Each point is reached from the start by the listed moves, each made once or not at all, plus a little noise. Say if it took an odd or an even number of moves. Then give how often each move was made.

Moves:
(1): [ 48 -25]
(2): [15 12]
Start: [ -4 -14]
Points:
[ 45 -40] -> odd (1, 0)
[ 60 -26] -> even (1, 1)
[14 -2] -> odd (0, 1)

Moves:
(1): [15  5  8  0 -6 -2 14 -5  6]
(2): [ -4   3   6 -19  -2  18 -10  11  20]
(3): [  6 -27  18  17  -1  -7  21   0  21]
(4): [ -4  26   9  -3   5 -20   2  12  -2]
(5): [  6 -27   1 -13  20  -2  -4  -3  -3]
(6): [ 14  -7   0  16  15  21 -10  14 -13]
(7): [ -9   1   1   0  -2   7  10   1 -14]
(8): [ -3  -9 -15 -18 -13  -5 -12  19 -14]
(9): [ -3   9 -13  12   3  -2   9  13  14]
Start: [-20  -2 -10   0   6   3 -21   7  10]
Points:
[ -8 -21 -15 -18  30  -3 -47  47 -21] -> even (0, 0, 0, 1, 1, 1, 0, 1, 0)
[ -7 -44   7 -21  31   7 -37  60  19] -> even (0, 1, 1, 1, 1, 1, 0, 1, 0)
[-14   7  -4  -8  27 -17   9  27   9] -> odd (1, 0, 0, 1, 1, 0, 1, 0, 1)

Moves:
(1): [ 20   1  -3  -2  -7   2  -4  -9   7   1  -6   1   4 -10   0  -2   0   2
   0  -6  -7   5  -3  -3  -5  -8]
(2): [  2  18   1 -11  -6  -1  11  26   0   7 -10  -5   2   1 -16  -9  -7  -6
   7  -4   1   3  12   5  -2  -3]
(3): [  5   5  12  -1   7 -11 -18   2  10  13  -3  -5  -1  -1  -7  -2  -8   7
  10   0  -6   6   4 -18   1   5]
(4): [-6 14  4  8  0  8 -2 -6  6 -3  1  5  2 -3  6  1  8  2  7  6  2  4  2 -7
 -4  6]
(5): [  3   2   0 -10  10   4  -2 -20  -1 -10 -10  -7  -8   5  -8 -10  -8   3
  -3   3 -10 -11  15  -2 -10  -1]
(6): [  1  -2   6   1  -2   9  -1   4   0   0   6   2   0   0   1   1   0  -1
   2  -7  -7 -10   5  -3  -5   1]
(7): [ 7  3  0  3  5 -2 12 -7 -1 13  1  6 -2  2 -9 -4  4  8 -1 10 -1 -9 -1  9
 -5 -2]
(8): [  9  -3  -8   0  14  -7  -6  13   2  -8   8   9   0  -3  -3  -3  15   1
  -1   7  14  -5  -3  -2  -3 -17]
(9): [ -4  -1  -9   7  -7  -2  -8  -2   9   7  -3  -2  -5   2  12  10   6   3
 -11   2  -6   0   6   4   2  -7]
(10): [-11   4  -2   6   4  -4  -3  -2  -2   8   2  -8  -3  -5   5  -9   6  -6
   7  -7  -1  -9  -4   9  -1   4]
(11): [  0   1  -1  -6  -1  -2   9  -2   4   0   7  10   3   2  -2  -3  10 -10
  -1  -9 -12   4   7   1   5   8]
(12): [  5   6  -2  -5  -4  -6  -2  -2  -1  -5 -10  11  -5   1  -3   0   7   0
   1  -1  -1 -13  -6   3  -2  10]
(13): [-6  0 -1 -7  4  0  0 -6  2  7 -6 -1 18  2 -1  3 -8 -3 -2  2  4 -8  1  2
  3 -2]
(14): [ 5 -2  4  3 -4  2 -4 -4 -6  2  1 10  9 13  9 -2 -1 -4  8  6  3  1 -5 -3
 -2 -2]
(15): [  7  16  15  -3  17 -10   6  -3  -4   1 -10   0  -7  -2  14 -11   3   9
  -7  -4  -7   4   3   1  11  -9]
(16): [  1  -5  -6   5   7   4   0   2 -10   7 -11   2  -3  -5  -3   9   0   2
   1   0  -8   6  -2  -5  -5   5]
(17): [ 0  3  4 -3  0  4  5  1 -3 -3 -9 -8 -1  2 -8 -3 12 -2  2  3  1 -5 -5  4
 -9 -4]
(18): [  0   4 -12  -6  -2   8   1  -3  -7  -3   7 -10   9   7   3   3  12  19
   4   2   6   5   4   1   3   9]
(19): [ -6  -8  -4  -8   4  -1   6  -2  11   0 -10   1   7  -4  10 -10   1   5
  11  -6  -2   2   2  -3  -4  -7]
(20): [  0   3  -6  -5  -2  -1  -6   0  -8  -8   6  -6  -2  -4   7   3   3   3
   5  11  -7  -8 -11   0   8  -2]
(21): [ -4   3   1  -8  11   1   7  -1   3   8   3   5 -10   6   0   8  -4  -3
   8  -3   6  -5  -3   3  -2   0]
(22): [-2 -2  1 -5  5  3 -4  6  8  8 -7  2 -2  0  0 -7 -1  2 -8  4  1 12 -3  3
 -2  7]
(23): [  3  -5   3 -10 -17 -12 -11  -1  -7   1   0  -5   0  -9  17   4   1   2
  -3  12   9  -1  12   7   4   6]
(24): [ 3 -3  0 -2  0  5  3  3  7 -6  0  7 -2  2 -9  4  2  0  9  1 -3  1  3 16
 -1  7]
Start: [-10 -10   9   0  -4   3  12   0  11  17   2   5 -16   0 -15   4  -3   8
  -9   2   2 -18  13   0 -10   2]
Points:
[ 24  28   1 -18  21  18  32  13  24  46 -33  27   2   2  -2 -27  60  37
   4   7 -20  -1  33   3 -34 -21] -> odd (1, 1, 0, 1, 0, 1, 1, 1, 1, 0, 1, 0, 0, 1, 1, 1, 1, 1, 1, 0, 0, 1, 0, 0)
[ 10  48   8 -29  16 -17   5   3  36  40 -38  12  16   2   3 -33  54  25
  27  -6 -10 -23  29  -5 -17 -15] -> odd (1, 1, 1, 1, 0, 0, 0, 1, 1, 1, 1, 1, 1, 1, 1, 0, 1, 1, 1, 0, 0, 0, 0, 0)
[ 22  13  15 -43  50 -12  14 -31  40  38 -25  11 -17  -4  -9 -17  22  30
   3   6 -39 -57  30  -5 -22 -43] -> even (1, 0, 1, 0, 1, 1, 1, 1, 1, 0, 1, 0, 1, 0, 1, 0, 1, 0, 1, 1, 1, 0, 0, 0)
[  2  32  -3 -19  17   4   4  15  26  45   8  18   2  24 -23  17  20  34
  33  43  14 -32  23  11 -13  -6] -> even (0, 1, 1, 1, 0, 0, 1, 1, 1, 0, 0, 0, 1, 1, 0, 0, 0, 1, 0, 1, 1, 0, 0, 1)
[-18  16 -21 -42  13 -21  -6  29  38  41 -15   2   5  -3 -11 -19  35  23
  14   5  -8 -28  22   6  -2   6] -> even (0, 1, 1, 0, 0, 0, 0, 1, 1, 1, 1, 1, 1, 0, 0, 0, 0, 1, 1, 1, 0, 1, 0, 0)
[  9  34   5 -32  50  17  34  -1  -5  24 -17  18 -17  12  -4 -20  23  45
  31  23  -9 -41  32  -6 -29 -20] -> odd (0, 1, 0, 1, 1, 1, 1, 1, 0, 0, 0, 0, 0, 1, 1, 1, 0, 1, 1, 1, 1, 0, 0, 0)
[ -5  29  15 -39   9 -24   4 -38  21  49 -13  24   1  12  41   4  32  46
  19  30 -10 -35  28   1   9  14] -> even (0, 0, 1, 1, 0, 0, 1, 0, 1, 0, 1, 1, 1, 1, 1, 0, 0, 1, 1, 1, 1, 0, 1, 0)
[ 18  22  -4 -45  15 -32  24   2   5  54 -44  23 -10 -11  15 -15  45   9
  16  16 -12 -55  13  33 -16 -30] -> odd (1, 1, 0, 0, 0, 0, 1, 1, 1, 1, 1, 1, 1, 1, 1, 1, 1, 0, 1, 1, 1, 0, 1, 0)
[  6  39  34 -41  14   3  22  21  -1  32   1  -2 -13  24 -15 -11  18  21
  29  -3 -20 -22  25  -8  -3   4] -> even (0, 1, 1, 0, 0, 1, 0, 0, 0, 0, 1, 0, 0, 1, 1, 0, 1, 1, 0, 1, 1, 0, 0, 0)
[ -9 -14 -31 -32  10 -10 -15 -21  -6  16 -15   6 -26   3  31   7  35  33
  18  29   4 -55  19  12 -21   0] -> even (0, 0, 0, 0, 1, 0, 0, 1, 1, 1, 0, 1, 0, 1, 0, 1, 0, 1, 1, 1, 1, 0, 1, 0)

Moves:
(1): [-1  6 -5  2 -6  8  0  0 -2  7  3  4  6  6 -1  4 -5  5 -3 -2 -2  0  6 -1]
(2): [-2 -5 -1  1  7  1  3 -1  4  3  5  4  4 -4  0 -3  1  6  0  2  6 -4  0 -3]
(3): [ 5 10  4 -4 -6  1  8  5  4  1 -2 -7  1  8  4 -3  4 -2  1 -2 -1  3 -3  1]
(4): [ 5 -3  2 -4  3 -5  4  1 -3  3  2  2  2 -2  4  7  9  2 -2  3  4  1 -2  0]
(5): [  2 -10   7   8   8   2  -1   0  -4  -2   2  -5  -1  -1   0   1   3   8
   6  -1  -2  -6  -8  -1]
(6): [ 0 -3 -3 -5 -2  0 -3 -5 -7  4  1  5 -3  4  2 -4  4  1 -7  3  3  0 -9 -4]
(7): [-5  4 -1  2 -4 -1 -1 -1  0 -2  8 -4 -3  3  0  4 -1  5  1 -1  6 -3  0 -4]
(8): [-6  5  1 10 16  1  6 -1 -3 -3 -2  6  3 11 11  6  7 14 -5  0 -3  5  4 -2]
(9): [ -5   3  -3   3  -6   0  -2   5  -1  -3   2   4  -1  -2   8   0  -5   6
 -11   7  -2  -2  -1   2]
(10): [  6  -4  -2   1 -13  -1   0   2   2  -5   2   1  -4  -2  -6   2  -5   3
  -9  -7   3   1 -14   4]
(11): [ -3  -1   8  10   1  -2 -10   1   9  -2   2   2   1   5  13   4   0   1
 -11  11   4  -1 -12   5]
(12): [ 3 -1 -4  6  0 -8 -2  3  7 -3 -1 -7  5 -7  1  2  6 -5 -1  3 -6 -2 -1 12]
(13): [-1  2 -5  3 -3 -5 -1  8  7  9  5  6 -2  2  3 -7 -6 -1 -5 -9 -2  0  5  1]
(14): [-1 -6  6 -2 -9 -4 -8  3  2 -2 -5  3 -5 -3 -4 -4  6 -3  4  1  0 -4  2  8]
(15): [ 10   8  -2   5  -7   6   3  -8   2 -10  -3  -4  -4   4   8  -5 -12   7
   3  -8   2  -2  -6 -18]
(16): [ -5   2   4   4   2   4   2 -13  -3   2  -7  -2  -9  -2   3  -4  -2   9
  -8   3   1  -5  -7  -1]
(17): [  9   4  -3 -18  -2   4  -4   3  -4   4   6   8   6  -5  -3   5  -4   5
   6 -12   3  -7  -1   7]
(18): [-1 -5 -7  3  0 -1 -7  0  0  2 -6  1 -4  0  2 -6 -7 -6  0  2  7  5 -5  0]
(19): [ 5 -2  4 -9  5 -3  1  0  4  3 -3 -6  4  4  0  5  6  6  2  1 -1 -5 -5 -2]
(20): [  1  -9  -8  10  12   4   6  -2  -8   3  -9   0   3   9   1  -6   1 -13
 -14   5   5   0  10  -1]
(21): [-5 -4  5  6 -3 -7 -1  3  7 -3 -3  0  6  0 10  0 -5  0  3 -3 -1  3 -3  3]
(22): [ -2 -10   4  -1   3   1  -6   0   1  -3  -1  -1   6 -11  -7  -1   2   4
  -2  -6   1   2   5   1]
(23): [-7 -6 -5 -5  4  7 -1  3  2  1  0  2 -1 -3  8  2 11 -4 -7  6 -2 -2  1  4]
(24): [ -8   1  -3   7  12   0  -4   9   2   2  -2   7   8 -13  -5   5   3   0
  -2  -8   0  -6   3   0]
Start: [ -6   4 -12  10  -3   3   1  -9  10   3   9  -6  -6   6  -3  -8   2   9
   1   4   5   0   6   8]
Points:
[-12  -9  -1  44   1 -23 -10   1  29  -1  21  -7   0  26  31   4   9  42
 -25   2   4  -7 -39  20] -> even (0, 0, 0, 0, 1, 1, 1, 1, 0, 1, 1, 1, 1, 0, 0, 0, 0, 0, 1, 0, 1, 0, 0, 0)
[  6  -5  -4  36  15  -2  -8 -12  19   6  15  -2  11  22  30   2  15  51
 -24   1   3  -7 -17  -1] -> odd (1, 0, 0, 1, 1, 1, 0, 1, 0, 0, 1, 1, 1, 0, 1, 0, 0, 0, 1, 0, 0, 1, 0, 0)
[ -5   3  -8  20  -2  10 -13  -7  10   7   5  14 -24  22  54 -18   9  47
 -34   9  16 -15 -36   8] -> even (0, 0, 1, 1, 1, 1, 0, 1, 1, 0, 1, 0, 1, 1, 1, 1, 1, 1, 0, 0, 0, 0, 1, 0)
[-11   3  -7  31  16 -13  14 -13  23   5  -6 -10   2  11  32 -10  15  29
 -11  12  11   6 -11  18] -> even (0, 1, 1, 1, 0, 0, 0, 1, 0, 0, 0, 1, 0, 0, 0, 1, 0, 1, 0, 0, 1, 0, 0, 0)
[ -1 -21 -19  43  -9   9 -17 -19  -4  -9 -12   6  -2   8  19 -17 -16  44
 -36 -10  12 -10 -22  17] -> odd (1, 0, 0, 0, 1, 1, 0, 1, 1, 1, 0, 1, 0, 1, 1, 1, 1, 1, 0, 1, 1, 1, 0, 0)
[ -3  23 -10  34  -3   2  17   0  11  -5  20  -8 -12  29  35  -5  -1  49
 -10  -7   7  -3  -6 -13] -> even (0, 0, 1, 1, 1, 0, 1, 1, 1, 0, 0, 0, 1, 0, 1, 0, 0, 0, 0, 0, 0, 0, 0, 0)
[-24  -1 -20  21  13   9   4  -4  15  11  14   1  12  -2  19  13  34  60
 -51   6  11 -17 -17  16] -> odd (1, 1, 1, 1, 0, 1, 1, 1, 1, 1, 0, 1, 0, 0, 0, 1, 0, 0, 1, 0, 0, 1, 1, 1)
[-12  -8 -27  48  -3   2  -6  16  22   0   6   9  11   1  36  -7   4  43
 -39 -18   4  -1 -22  12] -> even (1, 0, 1, 1, 1, 1, 0, 1, 1, 1, 0, 1, 1, 0, 1, 0, 0, 1, 0, 0, 1, 1, 1, 1)
[ 10  13 -14  -6 -32   8   9  -3  20  -9  19  -9  -3   9  22   3  -3  25
  -4 -20  18  -4 -22   3] -> even (0, 0, 1, 1, 0, 0, 1, 0, 0, 1, 0, 0, 0, 0, 1, 0, 1, 0, 0, 0, 1, 0, 1, 0)
[ -7 -21  -7  33  -9  18  -5  11  19  -8  -9  -9  12   4  12  -9   4  26
 -28 -12   4 -18  -6   8] -> odd (1, 0, 1, 0, 1, 0, 0, 0, 1, 1, 0, 0, 0, 1, 1, 0, 0, 0, 1, 1, 1, 1, 1, 1)
[ -6   6 -18  37  14   2  -6 -12  20   6 -10  10  -6  32  51 -16 -26  38
 -39   2  17  -8 -15   1] -> odd (0, 0, 0, 0, 0, 0, 0, 1, 1, 0, 1, 0, 1, 0, 1, 1, 1, 1, 1, 1, 1, 0, 0, 0)
[-14  -2  -8  35  31   8  -6 -24   4  -2   0  12   9   9  32   1   1  45
 -36  -8  29 -12 -12  -6] -> even (0, 0, 0, 1, 0, 1, 1, 1, 0, 0, 1, 0, 0, 0, 1, 1, 1, 0, 0, 1, 1, 1, 0, 1)
